Rows are points. The points of each table are mixes of a few directions, plus a little noise. Count the directions of each table, and those that both share. Where both have some left over, give the other angles between the two spaces (their principal angles), to ten degrees, smallest first.
In the rows, zero is written as 128.

First, 7 rows:
[[118 195 164]
 [137  69  96]
 [120 182 157]
 [125 150 140]
 [128 129 129]
 [133  92 109]
 [135  80 102]]
Second (4 x 3):
[[133 117 137]
 [121 115 146]
 [ 88 187  83]
 [170  93 145]]
Directions: first 1, second 2, shared 0; angles 60

First:
[[132  77 107 130]
 [128  49  87 118]
 [135 151 150 146]
 [115 166 127 103]
 [141 123 145 155]
 [119 202 152 116]]
Second (8 x 4):
[[148  90 139 168]
 [107 169 115  85]
 [109 165 117  90]
 [166  55 150 204]
 [144  98 137 159]
 [119 145 123 110]
 [118 147 122 108]
 [114 156 120  99]]
Directions: first 2, second 1, shared 1

First (8 x 6):
[[ 85 118 106  67 115 113]
 [118 130 119 105 119 103]
 [139 126 164 134 140 104]
 [169 158 136 152 111  85]
 [113  75 115 179 190 160]
 [117 120 120 140 133 214]
 [146 163 143 124  93 183]
 [138 134 121 125 123  62]]
Second:
[[130 146 140 112 161 130]
 [ 71 157 189 121 123 123]
 [109 128 196 141 123 137]
 [181 127  84 112 176 133]
 [157 102  53 136 102 122]
 [104 100  85 153  44 115]
 [128 130 168 131 141 136]
 [145 135 109 116 152 128]]
Directions: first 4, second 3, shared 1; angles 50, 80

First, 9 rows:
[[193 110 205 172  96 122 135  80  81]
 [102 135  96 111 141 130 126 147 147]
 [169 116 176 155 108 124 133  98  98]
 [ 81 141  72  96 152 132 123 162 162]
 [ 60 147  48  82 162 135 120 177 177]
 [152 121 156 144 117 125 130 111 110]
 [ 94 138  87 105 146 131 125 154 153]
 [178 115 187 161 103 123 133  91  92]
 [124 130 123 126 130 129 127 131 132]]
Second:
[[ 63 146  51  84 161 134 121 176 175]
 [157 120 163 148 113 125 132 106 106]
 [ 81 141  71  96 152 132 123 163 163]
 [182 113 192 164 101 123 134  88  89]
 [154 121 158 145 115 125 131 109 110]
 [167 117 174 154 109 124 132  99 100]
 [ 93 138  87 105 146 131 125 153 153]]
Directions: first 1, second 1, shared 1

First:
[[119 116  75  76 124 149 113 102 166 163  72]
 [158 197  94 124 109 124 137  99  94 130  97]
 [138 196 110  96 136 103 150 124  84 128 135]
 [ 86  64 167 103 150 131 116 154 196 143 145]
 [189 171  90 123 161 132 109 137 124 145 108]
 [ 96  70 162 163 113 132 133 137 124 105 158]
 [ 97  35 165 174 129 138 123 154 131 103 172]
 [125 121 102 128 116 135 131 115 109 126 117]
 [143 182 186 165 115 108 140 130 124 110 147]]
Second (9 x 11):
[[ 96 102 160 179 157  90 134 134  83 172  81]
 [125 111 152 133 143 133 120 118 109 108 104]
 [137 176 126  77 162 106 133 141 122 134 141]
 [141 106 141 120 123 193 141 114 140  84  95]
 [145 172  78  93 106 138 142 137 176 161 151]
 [103 134 121 178 123  81 160 167 108 195 165]
 [156 172  94  66 116 138 116 127 165 102 178]
 [135  96 108 136  82 131  61  83 159  89 135]
 [113  84 173 173 141 141 145 129  89 108 102]]
Directions: first 5, second 5, shared 2; angles 90, 90, 90
